Each row of a before or after table is a point. One or more steps were done to the points. Then noise was added and the rows were shuffled. The steps act on how far a point lies along the listed directions, d1 being the first. Name the steps. A step turns or swaps two directions, mirrors them in a line or flattens them onto one, adds a multiple of one to another, or multiplies one. Angles are multiples of 10 degrees, from the lower direction toward the higher: turns from -170 to 170, lines from 10 to 170 but not 90. Use the fewest steps. Two steps may share a direction if one is a turn and the other turns, adds or multiplies; they go together, in the order done. Otherwise the lowest direction goes first.
In the rows, 128 means zero.

Directions:
(1): [119  74]
(2): [182 119]
Before:
[[160 171]
 [187 127]
 [160 117]
 [167 118]
 [ 67 134]
 [143 214]
 [ 62 170]
 [145 147]
 [118 127]
 [168 133]
 [182 157]]
After:
[[ 83  52]
 [106 116]
 [ 68 119]
 [138 126]
 [ 82  98]
 [101 151]
 [176  68]
 [ 96 151]
 [ 88 136]
 [ 72 149]
 [182 101]]
Steps: turn d1 and d2 by 160 degrees

Directions:
(1): [ 65 105 165 124]
(2): [164  79 156  90]
(3): [129  76 102 179]
(4): [152 144 184 172]
Before (8 x 4):
[[114 169 148 115]
 [141 131 214 105]
 [182 125  62 153]
 [110 108 133  81]
 [107 129 137 168]
 [193 187 148 144]
 [107 126  43 151]
 [183 185 104 101]]
After (8 x 4):
[[142 129 114  86]
 [132  36 132 138]
 [104 162 155 148]
 [164 105  69 177]
 [123 103 212 113]
 [128 157  41 138]
 [ 92 105 139 107]
 [ 96  67 112 175]]
Steps: mirror d1 and d3 in the line at 140 degrees; swap d2 and d4

Directions:
(1): [180 139 170  65 149 128]
(2): [ 77  86 135  95 165 173]
(3): [132 179 155 164 143 191]
(4): [ 79 190 123 104 155  91]
Before:
[[182 112 166  94 148 198]
 [129 198 147 133 126  75]
 [109 167 150 123 143 140]
 [ 73 135 129 134 145 150]
 [112 204 134 114 142  97]
 [ 56 129  98 151 156 167]
 [137 103 133  47 130 147]
 [108 191 148  78 160 128]
 [160 152 156 125 149 170]
 [ 73 197 106 154 136  74]
 [  7 168 109 139 176 144]
 [ 30 109  69 159 125 111]
 [134 182 139 149 137 143]]
After (13 x 6):
[[139  63  88 159  85  74]
 [128 137 112 108 126  73]
 [116 108 127  95 125  91]
 [ 59  84  78 129 142 130]
 [156  87 114 100  97  71]
 [ 82  89 110 119 130 124]
 [ 75  58  78 186 102 153]
 [119 178 154  59 179 142]
 [148  75 123  62 114  98]
 [168 107 130 125  92  65]
 [148 119 148  70 133 185]
 [127 158 129  83 157 101]
 [ 58  23  80 121 121  99]]
Steps: turn d3 and d4 by 120 degrees

Directions:
(1): [ 60 146 174 144  98  70 142 167 126]
(2): [101 150 183  73 117 173  91  99  86]
(3): [131 120 176  99 158 127 122 120 224]
(4): [ 97  84 113 142  63 128 128  56 152]
(5): [146 197 105  78 100 107 185 103 140]
Before (11 x 9):
[[166 129  82  92 149 161 117 138 121]
 [ 69 116 138 200  93  69 112 217  12]
 [128 183 158  67  91 141 121  85  98]
 [107 108 151 110 100 120 139 105 168]
 [ 80 126 168 147 110  79 127 127 142]
 [147 156 179  79 175 114 145 161 163]
 [140  86 140 177 177 147  73 193  31]
 [151 123 115 149 154 118  98 151 147]
 [ 64 113 129 185 147 113 109 174  41]
 [109 111 148  96 118 169 136  54 167]
 [126 135 181  60 149 137 107 108 167]]
After, 11 rows:
[[149 147 116 137 150 105 115 158 147]
 [117  78 152 115 144 191 107  67 159]
 [ 81 124 174 152 122  80 119 141 136]
 [138 125 167  58 148 152 106  89 170]
 [176 166 128 127 190 131 121 208  27]
 [108  87 157 125 115 130 119 118 161]
 [136 141 142  78  84 168 101  49 103]
 [ 85 161 136 176 103  57 137 235   9]
 [164 132  77  87 134 156 126 120 128]
 [145 161 162  66 142 109 165 123 177]
 [ 86 160 124 158 163 106 133 193  36]]
Steps: add -0.5 times d2 to d1; turn d4 and d5 by -50 degrees

Directions:
(1): [103 115 139 138  47 171 174  98 187 121 109]
(2): [ 42 103 137 169 151 138  85 119 138  81 168]
(3): [160  69 111 154 122 131 185 153 110 128 210]
(4): [ 79 201  90  99 138 143 158 150 146 170 178]
(5): [126 121 177 171 145 142 124 217 168 167 105]
(6): [126 135  75 206  99 145  98 110  89 185 113]
Before, 9 rows:
[[ 84 134 122 121 113 131 109 102 148  88 149]
 [163 164 106 141 124 131 126 124  94 175  91]
 [138 108 147 146  79 182 141 145 150 135 116]
 [152 111 149 157 149 107 122 145 118 137  62]
 [ 87 101 113 118 112 133 124  59 119 104 144]
 [190 133 122 107 113 114 142 134 105 143 104]
 [ 67 125 110 168  72 166 132  98 178 162  94]
 [150 127 143 100 133 118 137 162 100 161 115]
 [101 114  89 184  77 159 141 105 149 158 168]]
After, 9 rows:
[[139 124 140 107 152 110 118 168  91 149 130]
 [121 145 129 145 169 106 125 154 116 145  97]
 [ 99 101 113 112  86 139 143  51 127 113 129]
 [142 154 108 157 143 125 103 125  88 161 104]
 [106 127 129 115  91 134 128  95 153  95 125]
 [154 135 117 116 128 113 126 138 103 136 126]
 [ 66 107 124 176   8 195 170  76 221 158  68]
 [111 112 145 150  41 206 168 129 183 133 121]
 [110  94 108 188  32 172 162  87 171 151 138]]
Steps: multiply d1 by 2; multiply d2 by 0.4; flatten d4 and d5 onto the line at 80 degrees

Directions:
(1): [116 102  60  72 173  62 110 118 174  84 117 144 156 113]
(2): [133  84 134 109 118 208 151 117 207  96 144  85 108  88]
(3): [141  54 173 153 132  84 170 172 166 137  85 124 124 186]
(4): [ 74 131  66 139  47 150 123 190 156 141 120 170 132 143]
(5): [130 113 147  99 101  97 145 207  78  74 188  92 134  96]
(6): [143 105  59 106 179 160 142 166  98 198 138  73 127 154]
Before:
[[ 93 168 101 146  66 131 111 170 101 147 128 167 142 113]
 [150 119 172 129 112 119 139 140 117 127 144  97 138 120]
 [144 163 173 117 146 114 138  57 126  89 133 103 137  83]
 [149 159 117  97 199 139  97  74 118 141 152 114 110 106]
 [ 98 137 137 153  87 123 102  98 155 121  97 188 140 158]
 [ 58 121 111 165  46 148 115 166 188 132 111 197 133 158]
 [156 146 157 103 199 125 130  71 143  90 113 109 120  94]
 [168 171 151 122 128 139 116  73 112 126 148  99 117  77]
 [101 153 136 155  55 109 130 162 117 118 109 182 115 149]
 [119 109  88 103  60 135 143 178 160  92 135 143 130 141]
 [150 145 197  85 172 139 119  96 110  70 165  95 136  62]
 [140 126 140  94 122 155 120 102 174  96 149 127 120  95]
 [ 95 109 139 136  76  35 125 202 142 114 104 167 137 160]
 [131  69 134 147  56 205 156 187 222 169 107 115 120 158]]
After (14 x 14):
[[ 96 189 101 156  70  99 103 175  69 156 119 184 153 130]
 [ 98 146 134 156  86 104  95 102 135 127  93 195 147 169]
 [149 147 177 111 143 146 150  57 159  80 139  81 128  68]
 [142 119 138  88 119 156 121 102 176  93 151 127 121  92]
 [130  89 131 150  57 165 146 187 189 186  98 131 131 177]
 [176 156 157 117 124 161 121  73 135 112 148  82 108  68]
 [161 126 158  94 192 164 138  65 180  72 119  88 114  72]
 [151 112 171 123 115 129 146 133 124 126 148  90 137 114]
 [153 122 201  76 169 179 130  88 150  51 170  71 127  42]
 [ 94 126 133 142  82  11 119 203 114 124 100 180 146 177]
 [ 52 150 107 176  52  92 103 174 135 156 102 227 147 179]
 [118 128  90 110  61 102 132 180 128 103 132 158 138 156]
 [146 146 118  94 193 168 106  71 148 127 158  96 108  90]
 [102 166 132 158  57  80 127 167  89 124 105 199 123 163]]
Steps: add -0.7 times d4 to d2

Directions:
(1): [168  69 131  74 114 178 141 135 217 173 176 119 110 153 131 171 103 144]
(2): [129 115 195 205 168 159 148 157 149  76 178 120 169  94 159 155 155 167]
(3): [161  81  97 156  75 107 119  81 144 101  89 124 106 140 141 107 185 224]
(4): [ 78  94 122 125  85  99  78 139 113 136 108  47 168  87 148 191  79 145]
(5): [125 168 219 113 147  95 165  79 171 152  56  84 108 142 143 154 148 119]
Before:
[[117 100 147 175 119 141 122 171 101  93 158 101 165  84 133 150  97 105]
 [120 108 244 111 174 151 154 148 214 150 166  73 136 121 124 232  95 151]
 [135  93 119 107 127 178 123 177 139 174 204 147 155 108 123 146  71  74]
 [ 84 158 164 111 152  90 153 124 128 151  70 112 103 136 133 112 102  82]
 [172  67  97 168 118 158 139 144 174 118 164 174 104 132 145 108 171 207]
 [168 102  83 126  90 103 144  76 132 135  65 142  72 169 107  82 176 157]
 [150 156  77 129  72  55 108  52  92 103  58 123  92 145 113  52 158 152]
 [188 126  97 146 132 160 145 150  98 117 208 216 120 127 127  94 170 130]]
After (8 x 18):
[[122 103 147 179 126 140 128 167  96  82 155 115 161  88 128 137 110 108]
 [164 131  73 118  57  62 107  49 118 113  63 116  88 149 115  62 159 170]
 [205 135 102 145 148 169 160 150 104 112 215 239 110 142 123  74 184 126]
 [188  71 103 153 133 176 150 151 193 128 181 188 100 145 140 109 168 193]
 [ 71 150 159 117 135  76 137 121 116 146  55  93 110 124 139 121  96  93]
 [173  86  83 113  85 116 146  80 153 148  79 134  72 174 105 100 166 156]
 [132 119 123 115 145 178 133 178 120 167 203 168 152 106 114 123  80  53]
 [ 91 118 249 114 173 138 137 160 191 153 161  51 155 104 126 251  71 132]]
Steps: turn d1 and d3 by -20 degrees; add 0.5 times d5 to d4

Directions:
(1): [116 163 167 100 134 123 116 139 130 107  96  83 201 177 153 237 112 159
  94 162 144 185 128  95]
(2): [121 118 117  88 107  74  64 173 138 136  76 103 128 154 132  98  94  30
  86 115 161 104  58 133]
(3): [202 164 143 103  98  60 205 169 131 121 125 190 128 144  77 107 106 135
 121 104  90 185 107  90]
(4): [120  81 137 163  91 126 157 150 107 129 113 107 148  87  77 158 212 144
  47  64 159 150 108 182]
(5): [108 133 114 133  84 105 138 164 105  43 183 161 104  86 143 212 113 118
 185 137 148  90  66 145]
Before, 11 rows:
[[147 147 142 120 146 147 159 115 154 149 140 154 107 169 143  76 125 159
  179 154  80 131 177  71]
 [141 105 124 145 202 189 143  59 153 211 121 140 110 120 133  22 129 147
  138 130  85 114 195 123]
 [163 157 136 108 118 107 170 144 157 115 148 165 106 143 100 108  84 144
  150 135  93 141 116  86]
 [151 158 115 142 135 115 140 118 129 129 173 164  85 126 127 110 122 149
  159 157  80 134 145 114]
 [119 137 135 121 119  94 107 155 104 104 129 121 134 140 119 196 127 100
  109 118 154 132  77 145]
 [183 136 114 117 133  91 172 146 108 142 107 150 127 121  81  97 133 117
  126 106  96 126 136 128]
 [105 122 157 110  89  89 103 152 128 112 100 101 164 139 132 170 134  92
   85 119 165 159  74 141]
 [138 124 138 103  86  93  75 189 137 126 101  94 142 136 122 174 131  79
   88 126 174 132  63 132]
 [109 107  90 133 107 103  83 137 118 120 107 130 110  90 129 132 133  92
  125 120 157  81  89 158]
 [156 140 139 127 109 112 188 131 141 104 178 198  97 103 117 135 100 155
  190 154 117 106 113 114]
 [143 130 121 180 133 162 183 120 109 117 165 168  96  96 112 137 149 189
  175 126 118 125 149 157]]
After:
[[140 174 137  91 139 129  71 141 153 119 139 115 131 163 175 172  70 119
  182 200 133 122 122  78]
 [131  95 132 157  85 122 181 143 124  98 177 174  97  65  98 157 155 145
  148 116 151  91  89 166]
 [153 121 120 148  97 121 193 146 140 101 180 183  77  84  76 103 132 152
  150 100 100 116 106 131]
 [150  95 139 162 102 139 205 138 129 145 146 162  98 107  83  83 207 170
  124  81 101 136 153 132]
 [122  95 118 165  99 126 135 164 105 126 113 126 111  98  98 139 168 119
   98  86 166 114  84 191]
 [141 120 113 168 107 113 156 135 113 124 171 156  84  88  96 121 177 148
  117 111 105 132 124 157]
 [108 162 136 107 150 115  85 132 114 102 139 117 136 165 159 203  87 110
  150 163 142 123 104 115]
 [166  78 127 161 157 152 186  97 141 215 107 157 108  92  71   7 177 137
   79  66  94 135 159 153]
 [186 128  91 126 125  83 173 151 104 132 132 180  88  94  78  60 124  94
  162 100  91  87 118 140]
 [107 143 102 119 146 127  72 102 133 124 113 123 125 125 166 150  94 127
  162 174 135  96 133 116]
 [105 162 153  91 130 106  89 119 142 108 123 118 152 170 177 161  74 105
  162 181 136 146 110  96]]
Steps: turn d3 and d5 by 30 degrees; add -1 times d3 to d1; turn d2 and d4 by -100 degrees
